Rows are points. Examples show where two turns around zero, p and q, send a point. Where does a point land after both, in the order given? Backwards means that the second turn is done in reverse. Each puzzle has new turns, and all numbers are rounded.

Turn p:
[51 11 -5] -> [-7 43 28]
[-39   2 -15] -> [-15 -29 -26]
[-19   5  14] -> [  5 -23   3]
[  7 -19   6] -> [18  9 -5]
Turn q:
[ 12  14 -33] -> [-23  17  24]
[  5 -16  34] -> [ 21  -2 -32]
[-13 -27  21] -> [  7 -22 -28]
[ -5  29 -22] -> [-4  6 36]
Where do these land?
q, then p: [ 4 27 41] -> [-5 39 30]
p, then q backwards: [-14 -28 -24] -> [ 17 -29  21]
p, then q: [-18  -7 -15] -> [-22  -9   7]
q, then p: [ 16  28 -21] -> [  1 -24  30]
p, then q backwards: [ 12 -19  20] -> [ 2 21 22]

Turn p:
[ -2 -29  32 -14] -> [-9 22 37 11]
[  5  15  28 -33] -> [12 44  1  3]
[ 19 -29 -20  25] -> [-15 -34  18 -23]
[-5 19 -5 17] -> [ 16 -14 -14   4]
[-16  24 -36   6] -> [ -5 -19 -42   4]
Turn q:
[31 23  4  2] -> [ 4 29 25 -2]
[-25   9 -27  16] -> [ -6   0 -26 -31]
[-1  3 24 -2] -> [-15  -5  14  12]
[-22 -20 -23  19] -> [  0  -6 -41  -7]
[39 16  4 10] -> [ 5 38 20  7]
[-21 -30  18 -45] -> [ 13 -55   9  21]
Where do these land?
q, then p: [26  0 18  7] -> [30 -9 -2  9]
q, then p: [-17  38  -9   6] -> [-14  36 -11  16]
p, then q: [-33   6 -15   4] -> [ -2   9 -35  -5]
p, then q: [ 49 -15 -34   4] -> [ 28 -52  18   3]
q, then p: [-15   1  20  10] -> [-9 -9  0 24]
p, then q: [-11 -30  20 -31] -> [-45  -4  11 -15]

Turn p:
[ 23 -15   8  12] -> [-16 -23 -14   0]
[ 18   9  -9 -44] -> [ 43 -22   9  -1]
[-38 -29   9 -13] -> [ 13  33 -32 -15]
[21 18 14 27] -> [-31 -18  19  -4]
[-24  17 -22  19] -> [-10  29  18  21]
Turn q:
[ -8  31 -21 -24] -> [-33  -3 -23 -20]
[ 5 24 15 -5] -> [-21 -13  -5  15]
[-10 -16  17  34] -> [ 33 -19  16  10]
[-13   8  12 -19] -> [-22  -7  13  -5]
[ 26 -48 -24  14] -> [44 43 -1  0]
Where do these land?
p, then q: [ -1  20 -24  18] -> [ 12 -30   8  14]
q, then p: [  1   8  32 -44] -> [-15  43   3 -31]
q, then p: [  4 -39   2  26] -> [-12 -43  12  -8]
p, then q: [  4  -4 -49   5] -> [ 37 -20 -17  19]
p, then q: [-29  19  34 -14] -> [-49   7   4   7]
p, then q: [ 19   7   9 -15] -> [ 3 21 16  6]
q, then p: [  2 -11  -4  25] -> [ -5 -26  -2   9]

Turn p:
[-23  28  -5  -1   1 -15] -> [ 2 -5  4 12 27 26]
[ 12  14  12  23 -25   3] -> [-19  30  -9   9  -8  12]
[-11 -12 -11  -9  27 -46] -> [  1 -24  46 -15  20   3]
[  8   2  -2   1 -48  32] -> [-26  13 -49   1 -12  -2]
[-13   3 -52  12  19  -6] -> [  1  -6  10   9  49 -28]
[-15 -21   3  11 -34  33] -> [-26  -9 -34  22 -21 -14]
[ 9 -1 24 -2 24  1] -> [ 24   4  16  -1 -20   4]
[ 33 -13  30 -35  36  -4] -> [ 42  -4  19 -38 -33   0]
Turn q:
[ 20  24  -9 -13 -29  17] -> [  8   9   9  -1  39 -24]
[ 8  0  4 29 20 31] -> [ -8 -20  28  18 -19 -19]
[ -2  11 -26  12  28  -5] -> [-29  12  15  19  -7  12]
[ -2 -31 -26 -27  34 -21] -> [ 6 10 -5 25 -6 56]
[ -5 -18  17  32  -9 -18] -> [ -1  -3 -27  -2 -32 -16]
[ 17  35  32   2 -23  11] -> [ -8 -23  -3 -21  28 -37]
[-36 -20   8 -35 -22 -17] -> [ 30  16 -18 -39  -2  28]
Where do these land?
q, then p: [-21  27  28 -26  11  -7] -> [ 25 -41 -15  -9 -11  -8]
p, then q: [  3  23  -7  12  13 -22] -> [-17 -30  14  -4   2   0]
q, then p: [ 11   3 -18  50   4   3] -> [-37   6  17  22  12  26]
q, then p: [-25  21 -24   2  27 -10] -> [ 11 -13 -24  31  -4  25]
q, then p: [ 25  -3  19 -42  -7  42] -> [ 26   9  32 -23 -39 -28]
q, then p: [ -6  -2  23  -2 -36  18] -> [  2  -1  15 -44   0   4]
q, then p: [  1 -45  11 -20   7  -5] -> [ -7  23 -23 -13 -10 -35]
q, then p backwards: [ 13 -24 -32  26 -19 -18] -> [10 11  9 33 -2 42]

Turn p:
[ 18 -13  37  -3 -26  16 -23 -10] -> [-14 -41  -7  29   5 -12   4  22]
[-18 -24   0  32 -31  10 -35  18] -> [-21   8 -12  26 -23 -48  21   5]
[ -6  15  11  20 -23  28 -15  43] -> [-18 -16   8   5 -23 -49 -16 -19]
[  9  24 -57  11   7  38  20  22] -> [ 32   5  43 -21 -28 -11  10 -45]
[-30  34  -9 -19  20 -23  29 -31] -> [ 34  22 -19 -32  38  19 -16  -8]
[  2  -3  18   3  -7 -36  20 -20] -> [-21   5 -12 -10  37  17   7  10]
[  7 -28 -11 -15  10  12   7  -8] -> [12  7 16 24 -4 21  7  4]
[  3  23   2 -31   9 -45   0 -16] -> [  1  -3 -38 -25  14  39  -9  -3]
[ 16 -10 -24  13  46  14   1  -7] -> [ 22  16  34 -14 -25  17   7  21]
[ -3 -18  33 -11  -5 -14  -5  10] -> [-27  -3 -13  21   7   6 -17  13]
Turn q:
[-29   9  13 -14  -8  13  30  54] -> [  4 -47  16 -29  11  42  -8   8]
[-18 -17 -22 -27  28  24  -1 -17] -> [-14 -11 -31 -17   5 -28   4  32]
[ 26  47  -6  58 -10 -52 -52 -12] -> [ 15  84  49  38  -8   4 -24 -11]
[-19   9  27 -18 -26  20  13  17] -> [ -9 -44  26  -8  -6  12   8  -3]
[-17 -27   7  -1  20   3  17 -25] -> [  6 -19 -35  19  -5 -11   2  16]
[32 25  7 12 12 -7 -7 -4] -> [-6 35  8 10 -3 16 19 -4]
[  3   6 -20 -19 -12   7  14 -19] -> [ 13  -4   1 -15   1 -24  23   2]
[ 12 -12 -25  11   5  -4   9 -16] -> [ 19  17 -22  -5  -5 -14   2  -4]
[  6 -26  -7 -26  14 -19  -3 -12] -> [ -4  -1 -25   9  31 -21   4  -3]
[  4 -14  26  24 -21  15 -20  34] -> [-23 -10  12  -1 -21  24 -30 -31]
Where do these land?
q, then p backwards: [29 26 -4 -8 21 -2 33 13] -> [ 12  -8 -29   0   5 -29  10 -36]
p, then q: [ 13 -31 -14  20 -35  21  20   7] -> [ 29 -17  -8  42 -18  21   7   8]
p, then q: [-13  32 -10  32  -5 -14   2  33] -> [  8  -9  25  16  35 -32  12  15]
q, then p: [-23 -22 -29 -20   7  22  16  -1] -> [ -7  16 -11  18 -23  37   5 -19]
p, then q: [  1   5   2 -37  26 -20 -15  -7] -> [-21  10   1 -41 -17 -14  -4  -7]
q, then p: [ -5 -26  11  19  -6  35 -29   6] -> [  8   8 -42  22   1 -24  18  -5]
q, then p: [-26  39 -32  -7 -19   2  23  -7] -> [-39 -29   9  10   0  33 -24  -8]
p, then q backwards: [ 22 -27 -20  -4 -21  19 -27 -27] -> [  0  14  30  -5   1   2  39 -36]
p, then q: [ 12 -12  32   4 -35  15 -30   1] -> [ 30  -7 -22   8   4   5 -45 -11]
q, then p: [  8  -6  36  -7  33 -44   1   6] -> [ 18  23  39 -24 -17 -28  -1  22]
p, then q: [-16  23  28   7  33 -34   6 -24] -> [-35  10   3 -37  35   6  -3  22]

Turn p:
[13 -8 -7  2 -3 -6 17 14] -> [ 12   4   4 -17  14   5 -10  -6]
[ -2 -14   5  12 -19 -13 -12  10] -> [ 12  12 -16 -15   0  -9  10  14]
[ 19  10  -1 -31 -41  -7 -19 -21] -> [ -2  -6  20 -17 -11 -17  52 -11]
[-14  20 -29   9  11   1 -23   2] -> [ -9  24  -8  33   9 -11   5 -12]
[  0 -20  -6   1  15 -10   3   3] -> [ 13  13   0   0  -6  17 -11   1]
[28 -1 11  9  9 -9  4 16] -> [ -5   2  -6 -19  21  23   0   5]
[-14   5   3   5  12 -13  20   5] -> [ 17 -13  -7  12   9   7 -14   0]
[-11  -2  10  10 -20  -1   0  17] -> [  8  -2 -10  -9   8 -20  -1  17]
[ -4  21   4  -5  16  48   7 -76] -> [-51 -38   6  23 -52  -2  -8 -39]
[ -3  -6  15 -15  14 -11  -3  16] -> [ 9 -1 10  5  6 17  1 24]
[-12  -6  -4   4   6  22   7  14] -> [ -6   5   6   3   2 -11 -26   8]
Turn q:
[-30  -9   6  27 -31 -17  -8   9] -> [-12  23  -9 -12   2 -11  43 -17]
[  2  28 -17 -17 -10  13  -4  15] -> [ 25 -22   8 -11 -13 -13   6  14]
[-10   2 -29  -7  16   3   5 -21] -> [ 11  10   4  20 -15 -20 -21  -1]
[  7   7 -20 -16   7 -12  20   1] -> [ -5  -9   6   8   0 -23 -14  20]
[  5 -17  -3 -17  14   8   4   6] -> [ 1 -2 -7 17 -3 12 -9 19]
[ 24 -19  34 -10   4   4  -5 -22] -> [ -3  13  -4 -10  24  35 -25   1]
[  6 -17  21  23 -11 -27 -29  14] -> [-30   6 -28 -27   0  15  17 -15]
[-27  30 -13   0  11   5  12   6] -> [  5  -8  31  11 -21 -19  10  -2]
[23 -5 20 17  0 23  5 -7] -> [  8 -12  -1   4  27  23  -7 -18]
Where do these land?
p, then q: [ 21 -33   9  10   0 -12  34  -6] -> [ 36   1 -17 -10  -1  17 -20  25]
p, then q backwards: [ 11   2  12  -7  -1  -5 -12   6] -> [-4 -4 13 -6 -9 -3  3 14]
p, then q: [-28  17 -14   3 -15   7 -27 -15] -> [-25   6   3  -5  11 -36  11 -17]
q, then p backwards: [ 27  -6 -13  18   1  -7   0  -2] -> [-3 17  2 27 -3  6 15 -3]
q, then p: [ 17 -14  10  16  28   3  14  -3] -> [-14  14 -21  16 -22  -5 -15   6]
p, then q backwards: [-11  10   9 -10   0 -26  15  15] -> [ 12   2  -2  -8 -13  30  14   6]
q, then p: [-10  36  -7  -9 -13  17 -15 -29] -> [-13 -16  10 -24   0  20  39  -1]
q, then p: [ 24 -41 -17  -2  35  -4   7  -8] -> [-11  44 -30  21   1 -21  -5  -3]
q, then p backwards: [ -5  -1  -4 -21  -7  13   2  21] -> [-11  -5  22 -13  -3 -16  -9   4]
q, then p backwards: [-28  32 -12   7 -14  19 -12   6] -> [ -6 -10 -12 -28 -29 -18   3 -22]
q, then p backwards: [-18  -2  27  -6 -13  -4  -6  14] -> [ 26  -7   7 -14  -1  -9 -21   2]

Turn p:
[  8  16  40  -8 -10   3  10  31  -4] -> [-12 -26   9  25  22  15 -21  13  17]
[-54 -17 -31   9  30 -18  43 -19 -11] -> [ -2  19 -33   2 -37 -10 -18  -2 -68]
[ 37  10  26  33 -37  -2 -23  -7  -5] -> [-18  -3  -8  12  17 -17  27  11  57]
[-29   5 -43  -8  34   5  18 -20 -34] -> [ 13  -6  -7 -24 -18 -31  -5   1 -61]
[-49  22 -30  -8   5   3  12 -32  15] -> [ -1  35  -6  -8  16  -4  10  -1 -60]
[ 26 -12  13 -19 -28 -23 -16  33  -5] -> [-20 -21  17 -11 -11  31   0  16  38]
[-13  -5 -48   8   4  21  30  -2   7] -> [ -7  -2 -15 -12  -7  -6   7 -44 -39]
[  1  -9   9  11  -4   0 -35  20   9] -> [ 16   1 -14 -12   9  19   1   6  30]
[21 -7 44 15 12  2  4  7 22] -> [ 10   7   3  36   4   2 -22  -7  36]
[ 18   9  13  -4  -4  14 -34  11  -5] -> [ 17 -14  10 -10  21   1   7   9  29]
[ 24 -30  37 -28 -21  11 -12   3  -3] -> [ 13 -21  29  26 -13  25  20  11  31]
[  9  18 -32  -1  20 -16   5 -24  14] -> [ -8  31  14 -23  -4 -26  -7 -14 -14]
Turn q:
[ -9 -30  16 -13  -9 -25  -1 -34 -27] -> [  4  31   7   2  -6 -33  40   2  15]
[ -4  10  -4   6  -9 -11  46  38  20] -> [ 17 -19  15  -9 -13  15 -12 -41 -34]
[  5  -1  33 -16  26  16 -18   2 -15] -> [-26  -3 -17  -4  25 -14  15  24 -16]
[ -1  13  -6  11  14  26  33 -61 -24] -> [ -6  24 -30 -19 -48  27  31  25   7]
[ 15  -1 -17  19  11 -17  -2 -25  18] -> [  6   2 -19  -2  -1  16   3 -18  36]
[  7   4 -54  -2   5  15   0  45   0] -> [ 14 -44  37  -6   6  32 -23  12   4]
[ -6   1  -7  23 -13 -26 -15  -3 -20] -> [ -5  -6   9   4 -19 -27  -5  -7  28]
[-28 -36  37  17 -18 -19 -24  -7  26] -> [ 30  20 -24  26  16 -51  -6 -16   1]
[ -3  30 -23 -31   9  10 -38  33  15] -> [-15 -10  23 -16  39  13 -46  19   1]
[ 24   9  26 -15 -16  31  20  12   6] -> [-19   6  -1  24   2  23   4  -1 -43]
Where do these land?
p, then q backwards: [ 11   7 -23  21 -24 -21  30 -30  28] -> [ 20  22  41 -13 -20 -27   4 -27 -13]
p, then q: [ -5 -20 -32   0  -2 -30  19   7 -16] -> [ 10  25  37   8 -14 -14 -11  17  -4]
p, then q: [ -6 -25  -5 -38 -19  26 -11  13   6] -> [  2   2 -14  24  -8  19  31  19 -31]
p, then q: [ 11  42 -17  10  35  28 -17  19 -21] -> [ -7   2   7 -17  52  -8  36  -5  31]
q, then p: [19 40 28 -5  3  2 33 22 -7] -> [ 13 -17 -13   8  -9  -4  31  32 -40]
p, then q backwards: [  9  19   2  26 -15 -16 -14  -4 -17] -> [ -3   2  11   2  22  -5 -30 -16 -18]
q, then p: [ 20   7  21  10  43 -37 -26 -12  32] -> [ 22  48  14 -25 -16  -9  -8 -22 -40]
p, then q backwards: [-32 -24  -9 -30  -3  24  -9 -36   9] -> [ -4 -35   5 -23 -11  18  48  -5   1]
p, then q: [-27  -3  33 -24  13  12 -29  18  11] -> [-21 -37 -16  22  21  24   2  18 -10]
q, then p: [  5 -21  32  -1  -8  18 -13 -24 -22] -> [-36  -5 -30  -9   3  -4 -26  -6 -11]
q, then p: [ -5 -20 -31  30 -21  -7  38  28  -3] -> [ -7  -8   8  34 -22  -6  39  -5  40]

Turn p:
[ 13  32  21  10  21 -26 -27 -26  -1   7 -10] -> [-20  14  37 -11  -6  15 -10  -2  35  23  13]
[ 26  11   9  22  18 -18 -32  16  -2 -11   9] -> [  6  22  28  24   0  14  -9 -18  16   0  27]
[-15 -12  31  -9  49  27 -31 -19 -34  30  18] -> [ 49 -20   1 -37 -33   9  -4   4  32  24  36]
[  3  32   5  23  38 -21   4 -16 -26  -1   2] -> [-25  -6  17  -7 -13 -10  -7 -32  25  25  30]
[-46 -18 -19 -34 -11  10   7  21   8 -18 -11] -> [  2 -43 -33   4  18   7 -11  21 -12 -31 -13]
[ 20  26  11 -26  16   1 -14 -11 -24  21  16] -> [  1  17 -11  -8 -34  11 -21   6  19  31  14]
[ 23  -2 -35  25 -28   1  22  29   3  -3 -18] -> [ -6  17  -5  36  31 -33   3  -9 -29   2 -14]
[  9  14   9  25  23 -37 -31 -24 -13  38 -22] -> [-12   7  45  -8   9   1   5  14  27  47  32]
[-13 -37  22 -31 -25  -3  32  18  -3 -10  15] -> [  1  -9 -18  -9 -24  -2   3  24 -45 -40   1]
[ 12 -13 -29  -2 -53  15   8   6   5 -30  -1] -> [  4   0  -7  33   6   0  -1  -5 -38 -11 -49]
[-41  -7   1 -18 -24  18  20  22  28  11  33] -> [  6  -3 -49 -26  17  25  12   4 -31 -26  -4]
[ 27   0 -39  36   8 -29   1 -30  23 -10  -5] -> [-28   7  25  35  12  -7  44 -18  19  17 -14]
[-10 -24   8 -37  -4  41  28  20  29  -5 -10] -> [ 20   0 -40 -16   2 -18  -1  24  -2 -47 -24]
[ -6  -1   7  17 -26  22  12  -4   6 -17 -15] -> [  6  -2  11 -12  13 -12  -4 -13 -17 -13 -31]
Turn q:
[ 19   0   6  10 -25   2 -35  10 -39  27  15] -> [  1  35 -13 -20 -22 -24   5  13  15 -21  36]
[ 39  12  17  -3 -41   1  31 -13  29  19   4] -> [ -3  -3 -33 -17 -16 -34 -30 -17 -38  19 -12]
[-24 -24 -38 -39  27 -20  42 -23  -8  10   5] -> [ -9 -10 -20  42  28  38 -40  18  26  20 -12]
[ -2  41   8 -33  -7  19  35  10 -16 -30  10] -> [-59  -7  27  -8   3 -13 -26  -5   2  -1 -25]
[ -3 -12  20  19   1  38  -3   2  -3 -33 -21] -> [ 12 -14  26 -34   1  -8  25  10   8   1 -29]
[ -2   6  -5  30  13  18 -24 -49 -28 -23 -20] -> [ -4  -7 -11 -43  -1  41  34  27   3 -20  -9]
[ -3   4  11  24   5 -34 -21  23 -22  25 -23] -> [ 17 -16   3  -2   2  -7   9   2   4 -21  58]
[-18   3  18 -33   2  -7 -33  25  28   5  -2] -> [  0  -6  15  48 -23 -23  24  -8  -1  -6   1]
[-23 -17 -28   7 -28  -8  -5   7  26  18  14] -> [ 30  29   3  29   1   1 -13  15 -27   6   2]
[-22 -15  22  36  22  -1  25  11  18   1  26] -> [ 11   6  12  -1  48  -7  20 -12 -10  37   7]
[ -4 -19 -20 -21   0 -16  23 -13  20 -34  15] -> [  2   2  -8  24  27  14 -20 -12  -2  -7 -43]
[ 43  20 -11   3  30   6 -33  10  -4  16 -23] -> [  4 -10  -1 -17 -47  22  10 -31  19  -6  27]
Where do these land?
p, then q: [  2   1  30  18  20  27  14   9 -14  36  20] -> [-35  19 -35  16 -15  -1 -27 -20   2  -8  -2]
p, then q: [  4 -27  -9  -6 -43  37 -27   4 -23 -20  -9] -> [ 29 -18 -10 -47 -25  -8   3  -6  27 -24  17]
q, then p: [-17  30  18  12 -44  10  -6 -16  -9 -18 -28] -> [ -2 -29  -1  16 -16  -6 -38  15 -32 -27  19]
q, then p: [ -2 -23  -3 -12   3  -5 -25  -9  32  38 -17] -> [  6  29   2  23  11 -19  21 -12 -33  23  -9]
p, then q: [ -1  27 -10 -17 -20 -32 -27  27 -38  23  -2] -> [  2  46  13   0 -17  -2  30  14  13  11  44]
p, then q: [ 13  40  -3  37  24  24  12 -23  39  -6  -1] -> [-22 -44 -23  23  -6  31   6  -4 -35  20 -20]
p, then q: [  0 -13  33  -6   6 -29 -25   6 -24 -42 -25] -> [ 13  11   5  -9  12 -47  48  -1   1 -21 -15]
q, then p: [  5 -13  13 -21  25  24  11  -7 -27  -3  -9] -> [  0   4 -14  -8  29   4  20  29   8 -23  -5]
p, then q: [-27   8 -21  -3 -17  34  -5 -25  15  -7  33] -> [ 13 -19  -8 -15 -28  27 -25  22  16  19 -24]
q, then p: [ -9 -21  -7   0  24 -28  33  36   1 -33  -6] -> [ 21   5  37 -11 -15  -2  25  -1  47 -17  11]
p, then q: [  7 -11 -24  22  11 -38  18 -16  23  17   5] -> [-13  -9  10   7  44   1 -16   7 -14  36   9]
q, then p: [ 24   2 -17 -24  10 -24  27  14  25  14  39] -> [  2 -10  24 -10  15  21  18 -16  27  51  -8]
